Each row of a before or after table is a point. The points were changed in one or more steps. Then noise was added and the rows were shuffled. The steps act on columns, c1 being the first. Write out the steps. A step turns or swaps two columns, mirrors them in a line or flattens them onto one, adds a multiple of one to another, or multiplies or shifts one. Angles are multiples of 10 degrees, from the lower column toward the higher: turns from -170 to 170, lines from 10 to 170 but not 90. Use the fewest steps. Two steps may share a column if one is a turn and the other turns, adds or multiplies; they go together, in the order done. Otherwise the lowest column goes first.
In the rows, 128 means zero.

Before:
[[128  99 140]
 [ 96 139 117]
 [129 114 130]
 [117 104 151]
 [123  73 161]
 [168  97 141]
 [ 79  64 165]
 [158 105 168]
 [ 68 148 103]
 [126  84 150]
 [106 219 140]
 [161 148 155]]
After:
[[ 75 100 151]
 [116  96 151]
 [104 105 206]
 [ 72  75 190]
 [112 148 184]
 [ 30  65 201]
 [ 55 217 150]
 [ 17 149  79]
 [ 68 105 175]
 [ 46 139 110]
 [ 76 115 135]
 [ 76  88 174]]
Steps: shift c1 by -50; multiply c3 by 2

Before:
[[147 180 141 170 125  94 159 129]
 [123 126  95 146 162 166 126 132]
 [ 88 158 133 145  91  80 154 109]
 [131 138 109 131 112 167 107 117]
 [131 103 106 137 119 138 107 133]
 [110 127  90 111 130 132 131 122]
 [144 150 155 169 130 124 188 105]
 [122 119  74 118 102 143 156 122]
 [111 139 130  95  94 103 153 121]
 [173 136 124 153 140 138 143  76]]
After (10 x 8):
[[ 90 128 105 129 135 131  87 145]
 [124 144 101 104 134 110 133 126]
 [113 135  88  91 129 122 183 153]
 [ 89 110  97 115 130 124 125  94]
 [118 110 121  99 120 130  85 136]
 [153 165 130 127 131 113 176 162]
 [131  98 131 172 150 144 248 132]
 [161 107 108 189 128 146 191 130]
 [119 107 116 140 182 173 158 126]
 [175 122 115 158 141  89 181 169]]
Steps: turn c1 and c6 by 90 degrees; turn c2 and c4 by 70 degrees; turn c3 and c4 by 30 degrees; mirror c5 and c8 in the line at 140 degrees; multiply c7 by 2

Before, 12 rows:
[[171 135  95 111 137 118 116 147 115 146 119]
 [107 149  92 112 154  82 165 112 150  95 124]
 [163  95 123 127 133 106 130 108 138 180 138]
 [136 127 107 109 139 103 177 167 178 106 154]
 [ 88 111 127 136 117 151 136 112 115 169 117]
 [114  95  80 184  89 106 112 153 162 131 170]
 [148 159  98 123  99  63 249 159 130 133 145]
 [ 96 157 132 103  88 101  85 113 108  98 148]
 [179 151 127 201  39 119 140 138 115 100 163]
 [102  74 118 118 104  77 141 156 115  74 132]
 [ 79 146 148 169 132 132  94 121  93 141 158]
 [116 176 138 157 113  84 148 125 160 164 104]]
After (12 x 11):
[[179 142 127 125  39 119 140 138 104 126  42]
 [ 87 107 127 161 117 151 135 112 126 104 139]
 [114 117  80 130  88 106 111 154 174  99  64]
 [149 156  97 117  98  64 248 159 115 115 127]
 [ 79 126 148 135 132 133  94 120  88  99  85]
 [136 153 107  88 139 103 177 167 173 128 128]
 [ 96 142 132  86  88 101  85 113  96 138 133]
 [163 104 123 150 133 106 128 109 153  82 142]
 [116 186 139 179 113  84 148 125 131 115 124]
 [171 128  96 135 137 118 116 148 113 120 152]
 [107 158  92 104 153  82 165 112 137 156 132]
 [101  75 118  90 104  77 142 155 144 167 118]]
Steps: turn c2 and c9 by -30 degrees; turn c10 and c11 by 140 degrees; turn c4 and c11 by -60 degrees

Before (14 x 18):
[[110 128 129 138 164 139 142 106 134 126 107 106 121 135 124 134 130 133]
 [114 112 135 124 118 115 142 117 119 118 128 117 141 137 153 156 126 130]
 [111 138 181 124 135 111 144 109 131  71 117 115 123 169 129 119 136 121]
 [114 109 122 118 131 131 115 112 119 113 108 156 125 128 122 168 113 113]
 [128 134 129 129 128 111 143 117 111 126 123 120 107 124 144 120 140 111]
 [117 132 163 116 118 133 141 107 124 137 118 113 127 128 130 146 143 118]
 [133 105 120 134 147 129 114 132 117 136 124 122 118 128 135 148 134 122]
 [106 136 122 125 131 151 113 134 125 101 124 146 135 129 121 143 132 112]
 [166 136 121 128 120 109 138 111 120 137 103 132 135 131 132 127 141 122]
 [113 132 127 132 118 108 122 123 124 137 111 106 113 129 135 118 115 127]
 [111  95 120 119 119 129 143 111 113 126 134 149 131 133 125 133 142 137]
 [113 126 126 137 176 124 138 114 165 127 133 133 111 125 135 124 142 115]
 [121 132 129 126 131 119 111 113 114 107 134 110 133 123 137 137 124 135]
 [108 136 125 130 145 114 128 117 137 136 122 121 127 128 132 187 141 135]]
After (14 x 18):
[[111 136 118 139 105 130 140 111 112 126 123 149 137 124 128 129  95 135]
 [109 113 128 126 173 114 128 114 135 139 130 116 123 121 127 187 127 135]
 [113 120 121 131 251 123 138 114 165 128 131 133 109 132 129 124 119 115]
 [111 116 176 140 146 112 141 107 131  69  77 112 127 137 127 117 132 117]
 [122 129 126 116 135 117 115 108 113 108 131 110 132 136 127 138 134 135]
 [113 153 137 112 136 130 130 110 119 111 134 155 134 109 127 166 121 112]
 [116 111 163 133 101 134 142 107 122 139 122 112 137 141 128 147 122 118]
 [133 140 125 116 177 129 124 128 117 136 130 120 119 120 128 144 105 120]
 [114 133 137 120 102 109 134 124 123 136 131 105 114 114 129 116 142 128]
 [111 126 142 141 218 139 137 108 135 122 125 104 118 111 128 132 128 133]
 [164 110 140 139 110 110 126 112 121 136 135 132 132 106 125 128 127 123]
 [112 140 132 143 106 115 130 116 119 119 119 120 135 127 131 156 118 130]
 [130 114 133 132 128 110 148 117 111 124 133 119 113 129 127 121 123 111]
 [107 118 123 114 137 153 119 135 125 101 128 145 136 119 129 142 132 112]]
Steps: turn c2 and c17 by 130 degrees; turn c3 and c11 by 40 degrees; turn c11 and c14 by 110 degrees; turn c4 and c13 by -50 degrees; turn c4 and c7 by -60 degrees; multiply c5 by 2.5; multiply c15 by 0

Before, 9 rows:
[[ 89 210 134 130 200 133 118  88  80 118  39  81 137 104 159 132  88 103
  148 115 165 129 123 153]
 [102 209 156 114 173 143  84 137  95 163 106 101 158  91 135 143 145 133
  117 115 144 103 119 128]
 [129 131 150  78 105 234 146 171 203  62 177 118 141 141  75 131 149  84
  103 154 135  86  92  90]
 [ 82 139  67 149 104 160 170  82 172  83 203 165  52 142 106 169 163 172
   76 167  42 147 112 137]
 [103 148 167 117 111 159  76 181 121  69 139  92 136  85  99 151 154  63
  124 131 132 107 114 108]
 [ 93 229 156  88 158 131 135 101 127 128 123  92 153  86 155 157 101  79
  179  94 127 111 135 131]
 [ 93 214 109 137 184 137 195 121 100 147 121 120  97 162 136 190 108 145
  169 100 124 163 174 167]
 [118 132  50 157 133 138 168 117 194 105 128 170  67 138 129 187 150 124
   64 130  64 106  90 196]
 [106 173 138  80 141 136  91 158 160 123 104  65 144  94  94 118 154  87
  170 144 140 115 124  91]]
After, 9 rows:
[[107 148 172 117 110 154  94 179 117  70 143  97 136 153  98 154 155  62
  121 137  76 101 110 108]
 [ 95 228 161  92 164 123 126 104 131 128 126  93 153 172 150 145  99  82
  174  43 118  96 133 133]
 [ 98 214 157 119 175 135 116 137  98 162 108 105 163 144 132 120 142 135
  118  96  68  98 120 129]
 [129 135 149  78 106 230 143 172 200  58 175 119 143 115  78 139 150  84
  105 200 140  63  94  87]
 [116 130  44 155 148 144 105 122 192 106 136 172  64 142 127 182 146 127
   58 137 198  99  86 193]
 [ 90 210 137 129 202 129 157  89  83 119  39  78 135 139 165 107  86 102
  148  96  94 133 121 157]
 [ 80 134  70 143 118 157  83  82 166  85 205 165  47 144 104 170 159 172
   69 226 216 153 115 142]
 [ 99 218 102 139 200 141 165 119 105 146 116 123  94 111 141 165 111 145
  174  52 191 172 174 168]
 [106 169 141  78 138 140 117 156 160 120 101  64 141 146  91 114 155  86
  168 170  86 109 121  90]]
Steps: turn c5 and c16 by -20 degrees; turn c7 and c21 by -50 degrees; turn c14 and c21 by 160 degrees; multiply c20 by 2.5; multiply c22 by 1.3
